Each point is reached from the start by the listed moves, each made once or not at all, plus a little noise. Say if it took an odd or an even number of moves. Then give how often each move was made.
In the rows, 128 means zero.

Moves:
(1): [143 129 155 108]
(2): [171 162 131 126]
(3): [106 151 143 110]
Start: [138 111 147 126]
Points:
[136 111 147 126] => even (0, 0, 0)
[152 111 174 106] => odd (1, 0, 0)
[197 147 179 101] => even (1, 1, 0)
[163 166 165 107] => even (0, 1, 1)
[116 134 162 106] => odd (0, 0, 1)

Moves:
(1): [152 131 112 155 150 136 135]
(2): [129 177 132 118 138 124 131]
(3): [137 115 163 111 166  98 118]
(4): [108 134 151 155 130 142 105]
(5): [ 86 116 126 128 149 128 162]
(6): [140 127 137  96 137 166 129]
Start: [151 140 112 147 122 123 104]
Points:
[142 144 142 145 134 175  79] => even (0, 0, 0, 1, 0, 1)
[175 180 166 142 205 149  82] => odd (1, 1, 1, 1, 0, 1)
[133 120 162 152 213 152 112] => odd (1, 0, 1, 1, 1, 1)

Moves:
(1): [158 105 146 130 113  76 141 133  99 111 112]
(2): [147 142 144 104 103 121  94 158 120 158 106]
(3): [106 132 165 140 115 155 117 149 125  80 104]
(4): [137 161 113 160 163 133 151 142 136 135 131]
(5): [132 155 155 110 171 118 131 149 117 141 147]
(6): [163 124 127  89 132 142 140 132 118 106 103]
(7): [125 161 130 108 101 118 147 116 131 125 146]
(8): [118 114 122 124 120 148 155 179 137 133 137]
(9): [129 121 126  94 135 119 104 132 162 130  91]
Start: [101 142 121 148 153 130 129 120 123 147 122]
Points:
[111 226 134 110 210 102 150 146 158 164 126] => even (0, 0, 0, 1, 1, 0, 1, 0, 1)
[103 161 147  96 204 111 108 144 148 161 104] => even (0, 0, 0, 0, 1, 0, 0, 0, 1)
[131 103 169 118 119 138 170 201  94  64  65] => even (1, 0, 1, 0, 0, 1, 0, 1, 0)
[148 166 155 110  88  62 129 144  89 158 100] => odd (1, 1, 0, 0, 0, 0, 1, 0, 0)

Moves:
(1): [100 144 108 120 123 120 174 136 124 107 107 136 157 150 137]
(2): [136 133 131 116 133 161 119 113 120 145 129 112 115 133 139]
(3): [134 134 128 130 142 141 135 133 124 128 140 137 126 132 121]
(4): [142 130 100 137 131 128 124 125 120 126 139 128 126 138 124]
(5): [146 137 140 121 119 144 122 127 117 122  87 135 129 131 118]
(6): [132 131 132 128 141 112 113 121 132 112 126 111 124 139 127]
(7): [157 122 126 113 130 122 151 139 138 122 155 124 125 138 112]
(8): [132 132 139 149 110 127 150 129 131 132 109 123 162 101 133]
(9): [128 157 120 123 127 130 124 111 156 127 143 120 122 113 139]
(10): [120 113 129 149 125 105 134 155 128 160 109 119 117 136 155]
(11): [129 115 108 150 131 170 126 128 145 144 131 120 124 114 135]
(12): [142 118 141  79 143 111 147 134 151 113 152 132 147 147 170]
Start: [142 147  93 125 134 110 143 120 138 129 135 130 111 113 124]
Points:
[148 192  67  93 141  72 210 107 183  77 141 112 179 130 184] => even (1, 0, 0, 1, 0, 1, 0, 1, 1, 0, 0, 1)
[141 130  64 169 114 111 239 168 163 157 107 113 156 114 156] => odd (1, 0, 0, 0, 0, 0, 1, 1, 0, 1, 1, 0)
[163 169  31 172 129 132 239 152 183 155 145 114 148 109 159] => even (1, 0, 1, 1, 0, 0, 1, 1, 1, 1, 1, 0)
[184 196  60 112 154 122 188 128 145 125 115 101 101 174 142] => odd (1, 1, 1, 1, 1, 1, 1, 0, 1, 1, 0, 0)
[169 158  98 122 104 118 226 150 131 150  64 110 149 136 147] => even (1, 1, 0, 0, 1, 0, 1, 1, 0, 1, 0, 0)
[174 121  74 153 163 123 158 153 166 152 162 102  84 132 134] => odd (0, 0, 1, 0, 0, 1, 1, 0, 0, 1, 1, 0)
[187 153  97  96 149 107 156 105 153 117 148  92 145 129 178] => odd (0, 1, 0, 1, 0, 1, 0, 1, 0, 0, 0, 1)
[138 153  96  77 176  90 195 145 146 128 133 108 128 183 207] => even (1, 1, 1, 0, 0, 1, 0, 0, 0, 1, 0, 1)

Moves:
(1): [100 125 154 108 144 144 133 150 157 127 128 127 111 130 135 137 134 129
 123 144]
(2): [133 140 130 122 115 128 125 116 114 132 114 127 132 144 129 130 149 127
 122 136]
(3): [124  80 140 141 115 122 141 122 135 139 129 141 140 129 105 136 117 109
 127 147]
(4): [108 140 137 122 123 156 108 132 154 150 143 130 137 139 129 141 149 127
 147 129]
(5): [124 129 140 142 110 117 140 136 120 132 153 123 159 132 145 122 124 124
 126 141]
(6): [110 146 136 126 136 128 133 128 115 136 124 135 124 132 130 142 138 128
 150 115]
(7): [130 147 103 126 124 139 137 122 142 130 121 107 132 120 116 123 129 133
 124 137]
(8): [126 124 117 115 137 130 144 119 134 137 121 129 126 130 128 107 142 144
 113 134]
(9): [132 129 146 132 119 136 134 131 127 135 128 132 139 120 129 128 123 133
 128 126]
(10): [136 142 109 110 134 128 122 121 141 113 140 122 136 129 110 124 137 144
 120 120]
(11): [141 100 118 129 121 129 125 138 137 114 128 113 138 138 120 132 131 123
 134 123]
(12): [127 112 125 142 140 113 120 135 148 129 129 132 135 134 129 146 111 152
 117 123]
(13): [134 120 132 129 125 138 140 129 118 123 127 123 111 144 144 147 150 134
 137 141]
(14): [147 121 128 116 139  94 139 148 142 134 136 147 115 124 140 144 127 132
 143 117]
(15): [122 121 116 126 105 116 131 115 146 117 126 132 131 126 126 134 130 123
 134 113]
(16): [122 129 125 139 138 140 121 147 121 129 125 133 115 121 124 122 143 130
 125 133]
(17): [133 124 135 145 134 135 133 118 145 129 128 127 123 138 114 119 129 121
 117 130]
(18): [134 133 118 113 137 122 134 131 108 116 138 129 134 125 144 144 124 115
 137 123]
Start: [123 134 128 128 121 119 139 112 145 135 128 126 116 126 117 109 135 117
 125 136]
Points:
[118 135 155 103 131 122 182 115 214 160 125 139 115 138  74 142 166 124
 126 156] => odd (1, 1, 1, 0, 0, 1, 1, 0, 1, 1, 0, 0, 0, 1, 0, 0, 1, 0)
[123 140 165 148 103 141 151 116 157 160 165 122 163 178 160 162 170 130
 132 156] => even (0, 1, 0, 1, 1, 0, 0, 0, 1, 0, 0, 1, 1, 0, 0, 0, 1, 1)
[121 146  79 107 126 118 141 130 249 157 145 138 130 118  95 122 172 186
 125 116] => odd (0, 0, 0, 1, 0, 0, 1, 1, 1, 1, 0, 1, 0, 1, 1, 1, 0, 0)
[148 136  84 110 147 120 125 166 213 131 168 120 148 124 103 160 156 157
 148 116] => odd (0, 0, 0, 1, 0, 0, 1, 0, 1, 1, 1, 1, 0, 1, 0, 1, 0, 1)
